Rows are points. Two turns around zero, p and q, are shown by what they do to some points. Write where each new point lands after one turn and then the other. Backwards means that the second turn is done in reverse. Each puzzle has new turns, and all numbers are rounded.
In the rows, 100 means zero.

Turn p:
130  87 -> 133  102
133  103 -> 128  117
85  87 -> 92  82
52  123 -> 47  99
Turn q:
101  123 -> 91  121
66  66 -> 84  55
133  111 -> 125  124
Where do these land?
p, then q: 97  69 -> 123  79
q, then p: 116  83 -> 123  102
p, then q: 88  149 -> 54  120

Turn p:
96  78  124  115 -> 80  78  119  107
141  154  83  104 -> 164  120  93  120
117  85  81  98 -> 107  83  77  98
47  65  92  98 -> 39  107  88  87
97  94  151  72 -> 96  90  147  67
102  125  68  112 -> 116  123  75  120
Turn q:
133  107  123  91 -> 134  105  117  84
125  70  62  104 -> 124  77  69  131
37  87  150  94 -> 40  79  145  74
101  119  90  85 -> 102  113  83  85
103  117  75  126 -> 99  126  85  126
Where do these land?
p, then q: 79  81  57  51 -> 88  97  37  70
p, then q backwards: 99  60  121  122 -> 70  61  108  104
p, then q: 70  108  87  81 -> 86  121  82  77
q, then p backwards: 101  144  126  125 -> 67  142  118  92
p, then q: 72  103  67  100 -> 79  125  71  102
q, then p: 135  95  139  113 -> 125  70  138  100
q, then p backwards: 144  109  102  108 -> 126  137  97  97
